Rows are points. Each copy is the shape, with its points in the same order, stretched, turned, moved and blurred by noise. Is it also mirrored, or only turned?

Shape (5 x 2):
[[-5.6 -2.2]
 [ 2.4  0.0]
 [-0.9  0.1]
 [ 2.2 -2.9]
 [ 2.5  0.5]]
Copy 1 (5 x 2):
[[ 6.0 -1.0]
 [-2.5 -1.2]
 [ 0.7  0.0]
 [-1.6 -3.8]
 [-2.8 -0.6]]
Copy 1 is: mirrored
Copy 2:
[[-3.9  4.4]
 [ 2.8 -0.8]
 [-0.4 -0.2]
 [ 3.7  1.3]
 [ 2.9 -1.5]]
Copy 2 is: mirrored
Copy 3 (5 x 2):
[[ 4.6  6.5]
 [ 0.0 -1.5]
 [ 1.4  2.3]
 [ 2.0 -1.4]
 [-0.5 -0.2]]
Copy 3 is: mirrored
Copy 4 (5 x 2):
[[-6.3 -1.5]
 [ 2.1  0.0]
 [-1.2  0.5]
 [ 1.6 -2.9]
 [ 2.2  0.7]]
Copy 4 is: only turned

Shape:
[[ 3.0  4.6  0.1 -2.2]
 [ 1.1 -3.2 -2.9  0.3]
 [ 1.2  0.6  2.6 -0.6]
 [-3.5  3.5  0.2 -0.6]
 [-0.2 -0.1  3.6 -0.5]
 [ 4.5 -0.6 -3.2 -1.0]
 [-3.1  4.8 -2.0  3.4]
 [ 4.0 -1.8  3.8  3.1]
 [ 2.7 -2.2 -1.0 -1.9]
 [-1.0 -0.5 -1.9  5.5]]
Copy 1 (10 x 4):
[[ 2.1 -3.2  5.5 -0.9]
 [ 2.7 -1.3 -1.9  3.2]
 [ 2.4  1.5  2.3 -1.6]
 [-2.6 -0.6  1.4 -1.8]
 [ 1.9  2.8  1.4 -2.6]
 [ 4.5 -3.7  1.5  3.4]
 [-5.1 -0.1  1.7  2.8]
 [ 3.9  5.4  2.1  2.1]
 [ 4.7 -2.0  0.2  0.6]
 [-2.2  2.7 -0.8  5.7]]
Copy 1 is: mirrored
Copy 2:
[[ 0.2 -1.6  5.0  3.9]
 [ 1.0 -4.0 -2.0  0.2]
 [ 2.6 -0.3  2.6 -0.2]
 [-1.4  2.6  1.2  0.5]
 [ 2.8  0.9  1.8 -1.4]
 [ 1.1 -6.0  1.3  3.2]
 [-0.8  3.6 -1.3  3.2]
 [ 6.9 -0.6  0.5  0.0]
 [ 1.2 -4.3  1.2  0.7]
 [ 2.5  1.5 -4.4  1.1]]
Copy 2 is: mirrored
Copy 3:
[[ 3.5 -1.7  4.1 -3.3]
 [ 0.7  0.3 -3.9 -1.4]
 [ 2.6  0.0  2.6  0.6]
 [-1.4  2.6  4.2 -2.2]
 [ 1.7  0.8  2.3  2.2]
 [ 2.9 -2.7 -2.5 -3.4]
 [-4.8 -0.7  3.7 -2.1]
 [ 2.0 -3.4 -0.3  4.7]
 [ 3.1  0.1 -2.1 -1.3]
 [-3.7 -2.0 -1.2  0.7]]
Copy 3 is: mirrored
Copy 4, 10 rows:
[[ 3.6  3.1  0.8 -3.7]
 [ 0.5 -1.1  2.9  2.0]
 [ 2.1 -1.9  0.1 -2.8]
 [-2.2  0.8 -0.1 -4.6]
 [ 0.9 -3.3 -0.2 -3.0]
 [ 3.5  1.9  3.2  1.8]
 [-3.1  2.5 -2.2 -2.1]
 [ 3.5 -3.9 -2.5  0.5]
 [ 2.7 -1.1  4.1  0.4]
 [-2.4 -0.7 -2.5  2.2]]
Copy 4 is: mirrored

Shape:
[[ 2.1  4.9  3.4  3.1 -2.1 -0.9 -3.0 -0.4]
 [ 4.3  0.4 -1.4 -1.4  1.0 -4.3 -2.5 -2.7]
 [ 3.2 -2.4  0.6 -1.3  3.7  0.2 -3.4 -4.2]
 [ 4.2  3.1  0.2 -2.8  1.8 -0.3 -1.4 -4.9]
 [-0.4  3.7  0.7 -0.2 -2.3  1.1 -4.2  3.0]
 [-0.7 -0.3  1.3 -1.0 -0.5 -3.1  1.8  1.7]
 [-0.3 -2.2  1.3 -4.3  1.0 -3.4  1.7  2.1]
 [ 3.6 -0.4  0.9 -2.6  2.9 -2.2 -2.4 -2.2]
 [ 0.5  0.7 -1.6  2.9 -1.0  2.3 -2.7  0.9]
 [-3.1  0.6  2.2 -1.1  1.8 -2.0  2.1  1.8]
 [ 2.2  2.6  1.3  1.2  0.1 -1.2  2.8  5.1]
 [ 4.0  1.3  2.5  1.1 -2.1  2.4 -3.5 -1.4]
 [-3.2  1.2  2.0 -2.8 -2.8 -3.4  4.9  2.4]]
Copy 1, 13 rows:
[[ 1.1 -3.4  6.7  0.3 -2.0  3.2 -6.2 -0.7]
 [ 5.7 -1.9  2.6  0.0 -2.9 -1.4 -0.1  2.2]
 [ 4.3  1.9  4.5  1.1  0.1  0.4  1.9 -1.0]
 [ 6.7  0.0  3.7 -0.1 -4.2  0.9  0.0 -4.0]
 [ 0.3  1.1  2.4  0.0 -1.1  1.4 -8.0  0.6]
 [-2.7 -3.0  0.2 -2.8 -1.2 -1.2 -0.7  1.4]
 [-1.6 -0.9 -0.9 -5.3 -1.5 -1.8  1.0  1.8]
 [ 4.4  0.4  3.3 -1.5 -1.4 -0.1  0.6  0.1]
 [ 0.5 -0.4  1.5  3.7  1.0  2.0 -4.2  0.5]
 [-3.3 -2.4  0.4 -4.5  1.3 -1.7 -1.2 -1.5]
 [-0.2 -5.0 -0.9 -3.4 -0.8  3.2 -2.6  1.6]
 [ 1.7  0.8  6.1  2.6 -2.6  4.5 -3.2 -0.3]
 [-5.9 -4.2 -1.6 -5.2 -4.0 -2.3 -1.7 -0.5]]
Copy 1 is: mirrored
Copy 2:
[[ 0.1  0.1 -0.1 -1.6 -1.0 -3.4 -4.2 -5.8]
 [ 6.8  2.6  0.2  1.9 -0.8 -2.1 -1.4 -2.7]
 [ 3.7  1.2  0.4  4.2  1.7  2.0  0.8 -5.0]
 [ 4.8  4.2 -1.7 -0.6  2.0 -0.7 -0.8 -5.7]
 [-0.2 -1.5  0.4 -4.0 -2.3  0.8 -5.6 -2.1]
 [ 0.6  3.3  2.7  0.8 -1.9 -1.2 -1.3  1.3]
 [ 2.1  4.3  4.6  1.5 -1.6  1.2 -0.7  2.2]
 [ 5.1  2.6  2.1  2.4  1.2  0.2 -0.9 -3.7]
 [-0.5 -2.8 -1.9 -1.4 -1.2  0.5 -1.1 -1.3]
 [-1.3  3.7  2.4  1.7 -0.4  0.2 -2.9  1.6]
 [-0.6  0.6  2.6 -3.0  1.8 -4.0 -1.8  2.4]
 [ 0.8 -1.5  0.4 -2.2 -0.4 -0.3 -0.3 -6.1]
 [-1.1  5.9  3.0 -1.8 -4.2 -1.3 -1.7  3.4]]
Copy 2 is: mirrored

Shape:
[[ 0.4 -2.1 -0.7  2.5  0.3 -2.0  3.0  5.1 -1.7  0.3 -2.1]
 [-5.0 -0.9 -0.5  5.2  0.8  3.9 -0.7  4.1  0.4  0.8 -0.8]
 [ 2.4  2.5 -1.3  2.6 -1.7  0.9  2.9  2.4 -2.7 -2.8 -1.5]
 [-2.2 -1.4  1.9  0.9 -4.4  3.1 -1.8  4.8 -3.7  1.0 -0.2]
 [ 0.8  1.3 -1.9  0.5 -0.6  4.1 -3.1  3.4 -0.5 -0.7 -1.5]
 [-1.0  0.5 -1.2 -0.6  5.4 -0.7 -3.6 -3.6 -0.4  0.8 -3.3]
 [-2.7  1.9  0.7 -1.1 -1.2  4.8  3.1  1.8  0.4  0.4 -3.5]
 [ 6.4 -0.2  0.1 -1.2  5.0  1.6 -1.2 -5.4 -1.9  5.3  1.3]
 [-1.9  1.5 -0.4 -1.0  2.2  1.8 -0.8 -7.1 -2.0  0.3  0.4]
 [-1.1 -1.1 -1.0  3.4  0.7  3.3  3.9  3.5  0.9 -3.8  0.2]
 [-3.9  3.2 -2.4  0.9  0.7  1.9  1.2  4.9 -1.5  0.4  1.0]
 [ 0.7 -0.8 -5.4  0.2  0.9  0.3 -0.6 -4.1  0.3  2.8 -1.3]
 [-0.9  6.1  2.5 -0.3 -2.0  1.7 -0.7 -5.1  3.8  1.0  0.7]
 [ 1.8 -2.5 -1.9 -4.2  5.4  0.4 -2.7 -4.7  2.6  1.2  3.1]]
Copy 1 (14 x 11):
[[ 3.3 -2.6  0.7  3.0 -1.8 -4.4 -2.7 -0.7 -0.7 -1.4 -2.8]
 [-0.1 -4.7 -3.0  3.4 -0.5 -1.6 -0.9  0.8  3.5 -0.3 -4.5]
 [ 4.2 -0.5 -0.7  3.1 -5.2  0.7  0.4 -2.6 -1.3 -2.6 -3.4]
 [ 1.7 -2.9 -4.3 -1.8 -5.6 -3.1 -3.5  0.5  2.9 -0.2 -2.0]
 [ 3.4 -2.9 -2.0  0.7 -2.6  2.5 -1.6 -0.1  3.1 -1.1 -0.8]
 [-2.2 -0.2  3.7  1.2  2.6  3.9 -3.6  0.0  2.5 -1.4 -0.8]
 [ 1.3 -1.8 -0.7  1.0 -2.8  0.8  3.4  3.3 -0.1 -1.0 -2.0]
 [ 3.1  1.8  2.3 -4.3  5.7  6.2 -1.3 -2.3 -2.7 -0.4 -2.2]
 [-3.3  1.9  0.2  0.0  1.2  5.3 -0.8 -1.1 -1.5 -0.8 -2.3]
 [ 1.9 -3.5 -2.9  4.8 -1.4 -1.2  1.7 -0.8 -1.2 -3.3 -2.4]
 [ 2.3  0.4 -2.4  4.8 -1.3  0.6 -0.8  2.6  1.1 -0.2 -3.9]
 [-0.5 -2.0  1.3  2.3  1.4  5.0 -2.5 -1.9 -2.2  3.5 -0.9]
 [-1.2  3.8  0.5  0.3  0.7  3.6  5.3 -2.0  1.8  1.0 -0.1]
 [-0.9  0.8  0.6 -0.5  7.8  5.3 -2.6 -0.2 -1.2  0.0  3.6]]
Copy 1 is: mirrored
Copy 2, 14 rows:
[[ 1.2  0.7  0.2  2.4 -2.9 -2.4  1.4  3.8  2.0 -2.1 -1.5]
 [-4.7  4.2  2.7  1.6  0.0  0.3 -1.4  5.5  0.9 -3.4  0.6]
 [ 3.8  0.7 -0.9  1.6 -2.0  1.0 -0.5  0.8 -0.5 -6.6  0.3]
 [-0.5  1.1  2.2 -1.3 -3.7  1.2 -4.1  4.2 -1.7 -1.7  2.7]
 [-0.2  1.8 -1.3 -2.8  1.0 -0.7 -4.3  3.7 -0.9 -3.2  0.6]
 [-3.4  0.1  0.5 -0.5  4.1 -3.4 -0.3 -2.7 -1.0  0.8 -3.0]
 [-1.7  1.0 -0.8 -2.4 -1.5  2.8  2.4  1.2 -1.9 -2.6  1.9]
 [-2.3 -4.2 -3.9  1.6  5.6 -4.3 -0.7 -4.1 -0.9  0.2  5.1]
 [-2.3 -2.8  0.0  1.1  3.4  2.9  0.0 -5.2 -3.8 -0.5  1.6]
 [ 0.9  0.5  0.9  1.4  0.3  3.4  1.1  3.3  3.1 -4.9 -1.1]
 [ 0.5  2.3  0.6  0.5  0.8  0.5  1.2  5.2 -3.7 -2.8 -0.1]
 [-0.7 -0.1 -4.8  3.2  3.2  1.4 -1.5 -0.6 -0.4  1.0 -0.4]
 [-0.1  4.0  1.4 -2.2  3.6  4.2  0.9 -6.7 -2.5  0.0  4.8]
 [-0.4 -3.4 -1.1 -1.1  8.6 -0.1  0.9 -1.6  1.1  3.5  0.4]]
Copy 2 is: mirrored
Copy 3:
[[ 2.8 -1.1  0.7  1.8 -0.6 -5.1 -0.3  0.7 -3.5 -2.9 -2.0]
 [-2.0  1.3  1.3 -0.4  4.1 -1.2  0.1  4.7 -5.3 -2.6 -1.3]
 [ 4.5  1.3  1.0  1.5 -0.3 -0.4  0.3  0.1 -1.1 -3.5  1.3]
 [ 1.5 -3.2  0.8 -1.8 -1.6  2.8  1.4  4.2 -4.3 -3.0 -2.5]
 [ 2.5  1.5 -0.9 -3.1  2.4  1.4 -1.0  3.1 -1.7 -1.8 -1.7]
 [-1.4  2.7  1.1 -4.3  4.8 -1.0 -3.3 -5.3 -3.1  1.7 -1.5]
 [ 0.4  2.5  1.4 -3.5  1.1 -0.4  5.3  0.4 -1.8 -3.1 -1.1]
 [ 3.8  3.4 -1.2 -3.7  1.3  0.0 -0.9 -4.3 -4.4  8.3  0.3]
 [-2.4  3.3 -0.2 -2.9  2.1  3.1  0.7 -5.6 -2.7  2.3  1.8]
 [ 1.3  0.7 -1.4  3.1  3.2 -1.9  2.3  2.5 -1.3 -2.4  0.7]
 [-0.6  1.6 -0.7 -2.6  0.2 -2.8  0.3  3.6 -3.6 -4.4  2.2]
 [-1.2  6.3 -1.9 -0.5  0.8  0.6 -2.0 -3.2 -2.7  1.9 -2.3]
 [-1.6  4.5  4.0 -3.9 -1.4  2.9  2.2 -1.3  2.7  2.3  2.3]
 [-1.3  1.8 -5.2 -3.1  2.1  0.0 -1.2 -3.3 -0.1  7.2 -0.8]]
Copy 3 is: only turned
